Rows are points. Each copy is the shape, with its points in the same order, turned, moved and blurred by noise. Some copies are also mirrored. Which?
In the rows, 128 means zero.

Shape:
[[137 133]
 [139 122]
 [127 119]
 [ 58  93]
 [ 89  94]
 [170 102]
 [106 104]
 [154 148]]
Copy 1:
[[128 125]
 [114 125]
 [114 138]
 [117 212]
 [111 183]
 [ 86 103]
 [110 162]
 [131 104]]
Copy 1 is: only turned
Copy 2 (8 x 2):
[[133 126]
 [124 125]
 [120 111]
 [ 82  49]
 [ 93  83]
 [102 160]
 [ 99  96]
 [144 138]]
Copy 2 is: mirrored

Shape:
[[110 107 113]
 [128 103 104]
 [ 84 101 212]
 [144 108 108]
 [154 101 108]
 [148 154 105]
 [142 131 101]]
Copy 1 (7 x 3):
[[103 141  80]
 [123 126  82]
 [ 19 158 130]
 [124 116  95]
 [125  98  96]
 [148 136 128]
 [136 127 112]]
Copy 1 is: only turned
Copy 2, 7 rows:
[[130 121  95]
 [143 130 104]
 [178  23  99]
 [153 141 116]
 [165 155 111]
 [125 143 142]
 [126 138 130]]
Copy 2 is: only turned

Shape:
[[125 181 120 130]
 [ 92 124 124 181]
 [135 146 119 138]
 [112 138 174 101]
 [139 125  80 151]
 [136  97 170 120]
 [144 117 115 171]
 [163 185 178 127]]
Copy 1 (8 x 4):
[[138 125  81 107]
 [153 109 103 189]
 [137 127 111 121]
 [ 84 165  82 142]
 [154 100 146 133]
 [106 175 123 164]
 [163 133 135 162]
 [138 193  71 104]]
Copy 1 is: only turned
Copy 2, 8 rows:
[[121 165 154 168]
 [ 81 110 116 129]
 [127 147 136 132]
 [112 203  91 131]
 [153 105 134 127]
 [118 169  88  91]
 [122 116 135 101]
 [116 215 165 117]]
Copy 2 is: only turned
Copy 3 (8 x 4):
[[167 104  89 170]
 [155 154 149 194]
 [148 126 105 158]
 [164  82 152 131]
 [113 154  97 172]
 [143 123 162 110]
 [141 169 119 155]
 [205 104  98 112]]
Copy 3 is: mirrored
Copy 4, 8 rows:
[[100 122  98  94]
 [155 145  65 135]
 [121 145 111 111]
 [160  88 130  95]
 [114 171 111 145]
 [186 126 142 113]
 [148 178 104 127]
 [134 126 123  37]]
Copy 4 is: mirrored

Shape, 11 rows:
[[ 91 122 145 149 132 114]
 [136 169 167  53  90 105]
 [104 152 141 171 141 146]
 [152 116 160 122 105 120]
 [110 128 111 149 143 172]
 [165 150 147  49 118 107]
 [148 105 109 153 128  87]
 [145 126 191  33 145 124]
 [163 119 161 133 155  97]
 [103 114 160 140 117 159]
 [ 73 123 124 146 128 150]]
Copy 1 (11 x 6):
[[124 138 138 114  72 124]
 [162 118 126  50 172 129]
 [157 151 142 146  71 144]
 [112 149 140  97 134 154]
 [147 118 127 176  95 149]
 [144 118 139  78 194 119]
 [ 88 179 125 139 119 113]
 [133  77 173  71 177 126]
 [104 160 178 119 133 126]
 [127 114 137 122  89 169]
 [141 112 113 139  64 131]]
Copy 1 is: mirrored
Copy 2 (11 x 6):
[[141  95 102 147 112 142]
 [107 174 103 178 188  92]
 [176 124  96 141  91 143]
 [145 131 118 133 171 144]
 [168 127 136 115  84 118]
 [112 173 103 130 198  83]
 [110 124 109  91 134 168]
 [143 127  99 138 216  52]
 [153 125  77  98 170 139]
 [174 104 136 155 125 126]
 [148 101 130 147  80 124]]
Copy 2 is: mirrored

Shape:
[[123 158 131 122 129  81 173 195]
 [139 158  99 127 138 205  53  83]
 [165 115 176 132 124  98 140 113]
 [138 123  93 150 108 187  87 111]
 [110 137 160 138  89 122 171 157]
 [113 155 103 157 110 114 191 157]
 [110 127 154 105  98 128 129 149]
 [154 135  56 115  86 134 104 117]
 [113 172 166 144  86  66 157 144]
 [104 122  66 114 132 157 106  76]
 [143 160 149 103 106 158 160 117]
 [142 120 142 132 120 130 110 117]]
Copy 1, 12 rows:
[[151 134  95 102  96 186  60 154]
 [ 85 118 123 137 133  74 210 150]
 [ 96 122 189 100 107 156  92 127]
 [110 138 132 170 138 117 184 140]
 [170 104 149 132  99 174  94 154]
 [186 138 110 115 113 195 115 129]
 [138 103 140 151 104 133  87 141]
 [108 162 104 163  93 139 157  94]
 [178 142 161  97  57 156  73 145]
 [127 125 113 138 151  90 169  85]
 [126  78 137 121  90 154 137 137]
 [112 125 160 129 122 130 120 132]]
Copy 1 is: only turned
Copy 2:
[[157 195  82 140 133 133 131 131]
 [ 89  56 178  98 127 159 219 141]
 [118 120 125 147 121 158  89 178]
 [135  56 153 116 116 148 185 120]
 [174 142 101 131 103 108 124 169]
 [191 152 107 148 157 109 144 134]
 [129 130 101 111  91 116 134 152]
 [127  66  97 101 164 146 163  99]
 [172 171 104  92 140 131  98 181]
 [ 98  70 157 113 159  98 171 106]
 [127 111 100 141 130 120 163 192]
 [118 103 135 124 115 149 131 149]]
Copy 2 is: only turned
Copy 3, 12 rows:
[[121 141  86 182  77 118  84 136]
 [ 72 124 153 120 195 178 186 201]
 [161 140 120  90 130 116 102 154]
 [ 84 118 174 138 185 148 155 155]
 [127  91 110 143  96  93 115 135]
 [131 117 132 189  81 111 135 138]
 [ 99  98 104 118 121 118 109 133]
 [ 63 166 175 134 132 133 148 132]
 [128 141  69 138  89  72 134 135]
 [ 95 127 161 124 140 192 190 132]
 [112 112 129 113  94 124 133 193]
 [116 130 129 112 153 135 131 143]]
Copy 3 is: only turned
Copy 4 (12 x 8):
[[ 92 113 132  56  99 139 162 173]
 [142 154 110 157 171 132  78  51]
 [183  98 145 119 114 144 155 150]
 [126 123 124 164 154 102 113  79]
 [119 125 153 113  65 113 149 158]
 [ 95 141 126  90  99  86 182 151]
 [111 124 144 129  90 155 123 146]
 [ 88 110 126 158 160 139 173  80]
 [124 147 194  81  88 144 173 158]
 [113 160  97 179 177 129 135 109]
 [144 144 105 127  80 146 145 109]
 [145 118 138 137 129 134 128 128]]
Copy 4 is: only turned

Shape, 15 rows:
[[155 123 113 138 122 119 111 155 106]
 [101 133 162 159 131 150 164  88 113]
 [134 130 129 116 111 104 136  87  97]
 [147 124 176  87 110 129 178  99  88]
 [182 187 153 122 174 170 101 145 126]
 [110 139 173 165 117 116 176  78 116]
 [112 104 129 143 168 167 178 100 161]
 [178 164 152 158  81 157  95 160  88]
 [180 148 105 173  94  90 117 123 167]
 [ 86 110 179 126  91 169  87 167 103]
 [108 129  91  98 131 122 158 103 101]
 [ 95 119 170 116 158 145 163 105 150]
 [ 88 149 134  93  93 141 132 169 105]
 [113 141 101 140 156 114 147 163 112]
 [100 148 110 100 171 119 141 158 101]]
Copy 1 (15 x 9):
[[157  95 116  96 141 102 142 127 131]
 [ 96 121 122 187 143 116 129  99 114]
 [152 120 144 151 132 139 116 123 149]
 [144 123 116 177 173 132  74 146 135]
 [125 136 134  80 155  39  84  95 108]
 [111 110 151 206 156 121 136 111 115]
 [ 54 152 113 144 142 120 145 136 104]
 [187  84 101 130 141  37 123 104 131]
 [163 115 178 121 132  68 188 154 134]
 [173 101  53 145 112 106 120 100  61]
 [130 153 118 128 149 162 134 113 156]
 [ 89 149 124 156 149 133 116 125  75]
 [184 145  74 132 162 130 136  97  97]
 [126 116 117  94 176 131 162  99 118]
 [129 135 112  85 176 150 128  86 110]]
Copy 1 is: only turned
Copy 2 (15 x 9):
[[ 85 126 109 130 134 123  89 130 135]
 [129 169 105 162 128 184 150 102  97]
 [ 97 150 120 105 143 172 144 131 133]
 [140 164  98  95 154 210 109 134 109]
 [146 121  89 140 205  87 103 109  89]
 [116 185 113 168 141 201 155 127 109]
 [169 170 116 156  85 137 142 122  84]
 [ 75 121  43 150 182 137  86 104 138]
 [ 79 154  87 160 142 102 135 185 163]
 [130 119  90 154 130 170  81  46 169]
 [117 113 131 101 106 168 146 137 107]
 [182 165 132 151 123 166 133 113 113]
 [135  75 103 140 132 185 100 108 147]
 [107 101 143 159 117 138 101 138 103]
 [131  85 160 132 133 147 105 123  99]]
Copy 2 is: only turned
Copy 3, 15 rows:
[[137 139 138 148 108 146 162 148 144]
 [107 136 165 123 140 127  75 119  99]
 [ 86 137 126 116 106 143 139 123 100]
 [ 67 137 164  98 156 179 139 125  99]
 [135 160 207  92 125  95 161 182 159]
 [ 81 147 150 116 131 139  66 104 115]
 [155 137 138 109 189 104  95 116 102]
 [126 115 194 130  76 169 137 178 168]
 [131 128  94 105  84 130 125 136 193]
 [121  71 214 183 122 142 144 117 126]
 [ 99 132 108 134 142 125 144 151  74]
 [107 131 166 119 184 101 112  98 108]
 [ 83  87 161 177 148 132 154 162 123]
 [126 161 126 173 144 114 139 160 132]
 [104 159 143 171 159 100 164 160 108]]
Copy 3 is: only turned
Copy 4, 15 rows:
[[138 138 113 157 119 126 144 149 156]
 [185  82 111 108 145 128 177 113  92]
 [155 131 107  91 121 110 163 107 151]
 [197  94 128  92  79  91 158 109 143]
 [199 165 186 179 130 117 145 146 109]
 [181  93  87 108 124 117 188  87  89]
 [148  58 147 131 170  85 162 115  93]
 [179 148 128 168  83 188 141 141 139]
 [ 98 158 107 175 116 135 144  79 120]
 [165 102 111 104 100 165 122 208  99]
 [160 107 110  98 163  92 133 116 166]
 [172  80 134 104 140  75 154 133  75]
 [180 111  97 110 118 126  82 160 132]
 [164 118  89 165 162  94 130 146 143]
 [183 125 105 134 164  73 119 163 145]]
Copy 4 is: mirrored

Shape, 17 rows:
[[142 138  99 133 143 144 130 137 152 144 126 173]
 [123  41 118 143 120 130 151 143  88 138  82 159]
 [160 145 108 153 109 128 136  82 113 106  61 114]
 [119  80 125 115 141 126 101 159 133 125 139  99]
 [151  62 136 189 135  84 122 158 149 163 127 149]
 [139 132 155 112 159 117 135 153 139  93 135 121]
 [146  25 118 160  90 139 137 157  95 109 137 100]
 [148 157 163 143 129 129 128 152 135  97 142 115]
 [139 159 115 129 160  91  86 144 115 101 137 129]
 [147 154 161 103 129 126 125 126 129 143 131  98]
 [156 105 114 109  59  89 135 158 132 121 139 220]
 [ 97 162 132 112 129 116 147 143 142 123 142 135]
 [160 108 116 121 137 106 145 127 148 107  94 109]
 [148 137 145 132 106 135 149   7 137 103 120 112]
 [113 142 151 118 137 142 119 102 153 106  71 111]
 [106 160 127 114 133 139 101 141 151 106 124 127]
 [119 147 105 145 147 106 127 141 138 117  96  98]]
Copy 1, 17 rows:
[[127  97 125 135 132 120 145 170 115  95 127  86]
 [205 136  90 155 110 106 120 135 102 144 177 111]
 [173 139 160  85  69 110 160 135 158 102 139 112]
 [137 135 127 145 133 170  83 130 108 141 130 108]
 [171 130  68 174  98 181 115 175 143 105 161  94]
 [109 142 137 126 137 173 150 153 106 140 118 136]
 [144 168  93 155  86 131  70 117 121 165 197 107]
 [ 91 159 134 132 117 165 157 133 131 107 128 129]
 [119 106 117  94 121 190 152 126 123 121 102  98]
 [116 122 167 145 124 158 135 125 149 113 118 142]
 [128 104  83 175 136 105 186 162 154 179 156  55]
 [106 128 118 138 148 123 144 139 133 118  83 134]
 [154 135 145 117  86 149 132 170 128 140 123 128]
 [143 144 176  69 127 104 136 165 215 104 164 152]
 [162 166 180 112 133 132 145 156 129 100 102 124]
 [116 141 150 122 144 137 133 137 122 109  86  96]
 [147 138 128 109  89 151 125 142 123 107  85 120]]
Copy 1 is: mirrored
Copy 2 (17 x 12):
[[ 88 111 135 168  91 105 129 134 102 141 118 119]
 [178 151  73 149 123 112 104 149 147 150 108 104]
 [158  86 153 117 104  91 175 113 175 130 113 129]
 [ 89 159 133 124 162 122  91 141 138 132 136 119]
 [ 96 151  58 156 142  68 139 141 132 112 146 100]
 [ 84 147 135 103 139 126 144 123 105 145 118 163]
 [149 168  86 144 159 104  89 126 187 160 167 135]
 [ 89 157 150 128 136 119 168 114 123 136 145 166]
 [ 99 137 165 109 142  94 131  93  84 101 122 136]
 [ 83 146 159 116 128 157 169 109 136 133 127 123]
 [113 167  80 146  27 106 103 110 113 111 153 154]
 [ 99 125 146 125 117 156 142 145  88 122 147 154]
 [ 97 110 112 104 126 106 136 123 155 136 104 145]
 [132  82 159  64  95 113 196 123 157 187 175 103]
 [120 128 168  99 120 120 171 172 145 137 100 128]
 [ 93 136 184 123 116 124 138 149 111 122 127 148]
 [112  97 147 123 149 115 145 134 133 104 113 143]]
Copy 2 is: only turned
Copy 3 (17 x 12):
[[134  97 164 121 157 131  99 110 122 144 112 125]
 [108 135 114  43  93 170 119  96 106 149  96 135]
 [ 97 124 124  90 162 105 165  97 103 157 175 162]
 [146 133 132 139  83 171 148 141 128 142 118 126]
 [185 104 151  63  84 161  97 130 134 145 134 169]
 [148 140 133 145 108  94 141 127 151 126 110 132]
 [141 174  85  64  90 191 121 147 129 161 143 123]
 [142 138 129 138 126  89 129 157 144 114 139 141]
 [129  97 116 177 110 111 124 116 143 141 136 165]
 [148 113 128 135 133 112 166 134 118  90 139 125]
 [128 153 140 106 134 162  39  65 142  84 136 146]
 [114 117 149 140 145 124 139 131 164  97 103 145]
 [152 150 138 111 130 125 160  96 126 152 133 153]
 [100 114 142  82 160 100 189  92 166 128 214  95]
 [ 94 128 175 118 122  97 182 117 111 131 138 135]
 [102 122 161 163 132 121 140 138 131 125 125 135]
 [124 114 138 132 137 126 166 133 130 152 122 180]]
Copy 3 is: mirrored
Copy 4 (17 x 12):
[[106 115 103 102 125 120 105  96 141 140 110 118]
 [ 89 149 156 138 130 165 130  74 134 114 194 143]
 [113 162 107 192 102 111 168 114 165 146 122 128]
 [117  98 136  89 138 134 159 125 100 113 150 162]
 [103 163 119 105 161 111 128  87  67 146 180 111]
 [150 124 144 107 113 101 151 103 104  96  96 140]
 [135 106 156 139 158 167 190  80 106 140 198 142]
 [166 119 135 135 119 108 151 115  92 122  86 115]
 [120 132 104 124 166  92 157 113 115  96  84 147]
 [136 103 139 139 103  89 139 151 116 102 116 122]
 [162 111 102 158 148 112  64  33 127 109 156 143]
 [152 123  97 113 105 131 121 118 130  84 108 115]
 [113 124 124 133  93  93 178  91 123 127 138 139]
 [181 152 112 153  86  81 173 154 198 158 160 112]
 [128 152 112 137  67 123 149 155 131 129 112 161]
 [142 117  95 115 111 133 127 139 125 114  84 150]
 [100 143  90 126 111 121 173 123 113 106 106 125]]
Copy 4 is: only turned

Shape:
[[107 102  76 108 151 113 169 106  99 162 160 162]
 [104 102 109 114 169 163 115  76 133  73 163  94]
 [162 136 110 149 181 118 147 159 138  70 102 121]
 [169  89 152  83 103 161 135 136 142 123 134  84]
 [115 138 123 123 159 119 129  75 148 119 106  88]
 [134  92 139 133 116 169 161 125  82 140 117 164]
 [146  93  97 132 153 131  86 161 126 157  74 167]
 [132 123 129 123 160 148 134 107 150 162 147 164]
 [182 137 124 119  95 151  74  76 119 152 117 138]
 [152  88 132  95 103  96  77 157 144  81  86 117]
 [178 147 152 131 177 127 163 115  61 131  94  93]
 [124 162 133  94 166  96 121 103  99 114 106  74]
 [114 179 117 145 127 157  80 141  72 147 114  71]
 [174  97 142 154  99 106 136 161 100 107 111 120]
 [117 144  79  92 114  86 103 125 142 115  78 107]
 [109 175  89 111  88 114 157 136  83  68 149  91]
 [119 163 101 105  93 109 124 139 143 100 147 154]]
Copy 1, 17 rows:
[[191 163  82 143 152 144 119 108 129 139 154  92]
 [151  88 122 129 128 101 134 183 128 148 104  72]
 [ 77 140 114 145 133 130 141  92 107 152  53  79]
 [116 120 141 131 150 145 194 158  76 138 121 147]
 [ 99 103 126 154 157 118 108 155 142 137 125 110]
 [146 139  96 143 114 211 150 129 112 156 133 114]
 [144 129  85 112 168 196 117  95 111 115  67 142]
 [148 142 123 106 131 160 107 115 114  97 131 100]
 [117  85  95 134 144 178 164 151 115  57 139 128]
 [ 83 143  81 112 165 124 188 149 123 123  58 171]
 [ 97 122 147 192 168 202 161 110 140 146 111  72]
 [101 129 145 187 180 117 143 145 164 120  92 109]
 [127  66 146 207 113 154 144 117 162 119  95 161]
 [ 76 135  89 133 128 169 191  92 132 152 105 130]
 [108 135  69 173 173  94 130 140 133 103  88 165]
 [118 144  94 220  94  89 177 130 149 148 115 114]
 [127 164  91 149  98  99 143 123 118  89 111 129]]
Copy 1 is: only turned
Copy 2, 17 rows:
[[121 166 114 191 119  89  90 131 118  86 125 146]
 [100 204 132 145 120 105 173  58 117 105 112  98]
 [ 86 149 113 127 135 101 144 120  96 204  98 132]
 [169 188  84 127 139 172 158  91 149 158 142 110]
 [119 142 178 160 151 131 146  74 126 132 106 110]
 [127 164 114 125  93 143  89 116 118 127 172 151]
 [111 127  92 115 140 175 123 172  74 123 103 124]
 [141 177 147 136 124 125 103 145 120 116  95 122]
 [133 125 127 122  90 203 134 109 156 109  83 142]
 [141 109  75 135 112 158 203 121 105 156 131 100]
 [ 82 139 121 169 124 154  77  74 138 200 122 118]
 [112 108 128 171 135 124 129  55 135 153  98  77]
 [ 71  87 110  85 145 140 105  69 176 122 112  98]
 [109 128  93 140 109 149 151 142 142 183 164 138]
 [140  72 109 151 147 116 169  95 102 124  88 124]
 [120  97  90 133  98  50 150  47 160 146 130 137]
 [161 114 112 123 106  75 154 114 138 124  97 130]]
Copy 2 is: only turned
Copy 3 (17 x 12):
[[123 105  98 122 161 153 148 100 195 136 121 153]
 [ 99 119 149 120 189 138  98 140 121 141 194 123]
 [106 119 111 110 136 109 158 162  85 202 125  98]
 [103 139 169 171 190 106 144 107  81 115  98 123]
 [110 118 171 162 129 126 129 170 149 163 151 131]
 [125 166 134 108 150 107 112  86 141 146  88 148]
 [115 105  97 118  92 131  86 123 124 139  66 103]
 [164 127 104 146 150 114 108 126 142 132 123 132]
 [101 142 112 187 144 116  67 138 108 131 106 189]
 [ 74  71 155 139 113  83 109 120  68 120  94 117]
 [104 160 138 175 131 137 150 103 112 238 117 147]
 [ 99 100 159 178 102 156 140 132 105 180 164 157]
 [ 82 188 125 173  75 177 121 126  94 133 148 141]
 [ 59 144 116 131 129  71 147  99 101 158  82 132]
 [ 72  73 155 142  83 140 129 171 116 122 113 156]
 [ 59 137 134 104 123 136 190 136  99 129 169 191]
 [112 106 101 117 122 104 154 153 106 101 136 182]]
Copy 3 is: mirrored
Copy 4, 17 rows:
[[167 213 122 133 152 180 160 121 137 121 128 126]
 [151 101 180 129 198 200 124 150 115 112 113  92]
 [ 58 123 124  81 152 163 113 160 128 151 130 116]
 [171 105 151 118 181  94 102 151 154 145 157 116]
 [156 103 148 109 130 193 122 171 112 125 129 143]
 [125 147 126 170 164 139 134 109 192 119 122 151]
 [ 93 168 137 176  93 148  92 133 139 173 144 111]
 [137 173 143 151 137 143 116 156 124  85 120 134]
 [163 126 123 191 154 126  76 152  97 154 121 170]
 [118  91 159 127 129 113 107 111 103 199 169 111]
 [116 120 106 114 151 150 148 196 179 170  87 161]
 [160 100 135  91 128 171 137 171 119 173  84 136]
 [166  91  84 135 127 171  65 141 144 164  58 114]
 [102 102  86 133 155 114 132 118 149 169 153 128]
 [152 126 143  93 105 178  97 117  91 190 141 142]
 [157 111  98  56 187 176 117  82 120 164  94 143]
 [134 144 124 100 151 143 101  79  78 132 113 139]]
Copy 4 is: mirrored

Shape (18 x 12):
[[144 160  96 119 129  91 139 114  92 110 135 123]
 [101 119 133 139 113 100 161  85  93 226 130 171]
 [106 171 107 157 125 126 174 104 119 117 137 154]
 [163 113 164 154 188 168 160 112 151  97 136  86]
 [117  85 121 128 147 198 107 126 128  85 131  99]
 [167 121 154 180 131 197  99 122 135  62 153 127]
 [136 168 103 125 126 107 153 163 116 135 137 148]
 [115 136 108 141 138  88 170 144 103 140 194 122]
 [127 139 156 147 164 145  95  94 142 103 185 120]
 [ 82 145  93 146 128 115 143 152 108 154 137 147]
 [165  81 162 186 172 140  99 126 144 101 124 115]
 [151 101 147 132 194 159 108 117 199 104 135 142]
 [ 89 146 124  85 129 120 141 107  46 190 113 173]
 [143 172  90  98  80 126 153 152 115 174 156 120]
 [118 129 184 146 133 134 110 134 160  85 122  93]
 [119 148  91 151 122 110 140  96 144 132 140  98]
 [119  85 108 107 131  89 131  87 102 191 116 178]
 [141  86 154 118 120 148 145 124 158  63 151 132]]
Copy 1, 18 rows:
[[154 115 129 121 135  87  79 161  84  92  98 118]
 [ 59 119  73  88  97 120 137  99  63  94 115 160]
 [130  70 109 128 137  89 109 104 115  90  91 118]
 [181 102 170 151 139 122 186 138 116 157 131 133]
 [147  66 178 132 148 157 117 162 137 144 169 120]
 [155  53 162 189 146 117 145 150 118 136 181  76]
 [112 112 100 136 154  89  99 160 112 113  74 116]
 [104  82 145 123 102  79 118 166  98 106  73 150]
 [146  99 165 168  87 120 142 158 137  91 147 111]
 [ 86  87 109 116 150  95 100 149 133  96  99 146]
 [163  96 151 175 139 101 163 157 109 146 190 153]
 [172 117 125 202 123 160 144 148 147 157 154 140]
 [ 82 118  65  41 113 134 114 143  85  88 116 110]
 [ 70 131 135 137 152 118  89 154  76 109  58 104]
 [142 125 175 155 129  84 124 123 152 154 169 114]
 [134 112 153 143 144 108  93 113 109  87 101 153]
 [ 97 121  64 106 100 142  96 137  56 112 137 179]
 [146  74 157 166 101 113 102 140 110 184 143 112]]
Copy 1 is: mirrored
Copy 2 (18 x 12):
[[113 183  75 171 126 147 121 137 133 135 111 116]
 [137 154  77 156 164  73  65  77 106  76 161  92]
 [111 166  95 151  99  85 100 142 147 127 136 140]
 [ 75  96 160 121 132 160  75 151 172 162 114 116]
 [121 101 157 115 138 153 119 208 116 130 116 108]
 [154 104 181 140 135 141 130 184 182 168 123 136]
 [133 157  59 128  99 128 127 113 140 138 118 116]
 [121 159  37 128 142 137  82 143 152 141 156 125]
 [107 110 133 147 174 142 121 152 144 162 150 166]
 [139 138  55 135 101 110 107 138 107 113 154 120]
 [135  81 164 153 133 190  94 143 170 125 139 126]
 [101  74 158 106 141 165 115 128 149 116 103 171]
 [110 153  60 162 158  73 138 106  89  84 140  59]
 [158 187  57 106 132 113 108 110 100 164 107 101]
 [103 129 169 120 115 175 128 139 136 154 171 129]
 [120 170 105 151 119 140  73 141 105 142 129 151]
 [135 149  83 155 172 121  93  95 104  43 126 101]
 [115 150 157  85 145 161 124 169 174 117 129 131]]
Copy 2 is: mirrored

Shape, 18 rows:
[[121 158 145  85 117 113  96 154 133  99 123 161]
 [113 118  93 141 121 132 137 104 112 153 123 145]
 [144  93  96 100 118 131 141 112  88 188 114 106]
 [ 90 168  85 103 136 102 115 109 113 156  83 106]
 [137  77 103 112  96  95 105  98 123 127  84 141]
 [115  83 192  98 113  80  96 190 104 140 110 108]
 [ 93 115 145 155 210 148 179 113  99 105 104  70]
 [149 116 138  89  99 134 110 166 115 137  76 144]
 [108  73 134 150  63 152 130 147 113 128 148  98]
 [117 125 112 151 102 133 143 145 132 163 110 109]
 [132  74 126 145 132 155 113 108 134 188 100 146]
 [130 112 156 142 151 131 156  97 166 150  72 180]
 [155 172 185 129 128 120 127 118 144 180 116  50]
 [187 125  85 134 129 146 154 103 115  67 134 111]
 [175 102  87 103 178 166 218 116 143 177 128 121]
 [178 140 112 159 135 112 118 143 177 132 122 126]
 [121 126  77  99 139  95 181 165 135 136 131 130]
 [121  97 144 114 116 131 111 153 173 120 116 116]]
Copy 1 (18 x 12):
[[136 139  98 124 102  79 117 104 129 160 139 172]
 [ 89 130 176 143 101 104 131 118 105 101 121 121]
 [ 87 100 172 161  97  80 129 159 152  66 127 124]
 [124 146 196 127  98  32 152 131 135 121  95 146]
 [103 125 129 111 111  61 143 119 107  65 157 119]
 [141  90  67  87  57  98 144 161 165 112 120 139]
 [126 117 176 113 162 151 189 128 169 123  57  98]
 [135 143 100 147  91  84 147 145 148  95 157 165]
 [129 121 142  99  75 156  90 129 132  63 131 134]
 [126 142 176 135  83 118 128 165 119 103 124 123]
 [104 134 134 178  83 110 146 125 132  76 129  75]
 [150 123 137 181 126 106 186 110  95 124 148  85]
 [190 114 183 134 110  89 109 172 190 155 136  90]
 [ 81 150 162 111 198 129 110 136 138 105 158 143]
 [ 98 103 175 226 183 127 134 180 124  91 101 116]
 [129 169 137 135 136 100 107 169 104 147 151  94]
 [100 113 152 143 136  96 123 173  94 123  88 172]
 [155 144  97 124 114 109 106 132 120  98 118 122]]
Copy 1 is: only turned
Copy 2:
[[107 155 132 101  91 157 153 145 155 115 141 101]
 [150 134 105 137 116 117 102 101 109 167 114 101]
 [160 167  54 127  92  95 104 112  88 151 138 113]
 [153 169  89 105  83 151 136 121 135 201  95  99]
 [162 175 112 137 145 134 152  99  79 131 137 100]
 [112 222 114 156  99 135 151 158 129  93 118 166]
 [160 117 148 100  94  93 105 170 104 196  70 190]
 [152 194 108 113  95 149 116 148 114 102 151 109]
 [153 168  98 155 180  78 105 151 146 107 114 123]
 [173 146  74 142 112 131 106 134 144 135 110 128]
 [179 148 108 178 102 118  95 130  87 148 162 113]
 [175  92 139 154  65 162 118 151  67 126 133 114]
 [198 139  66 129  47 101 174 164 172 129 118 149]
 [169 110 133  55 151  85 135 103 120 132 145 127]
 [154  77  41  81  92 103  80 129  72 158 156 158]
 [178 112 111 131 118 156 138 109 161 134 169 140]
 [107 124  59  87 127 167 113 106 115 144 107 150]
 [149 151 111 152 136 149 149 176 131 130 149 140]]
Copy 2 is: mirrored
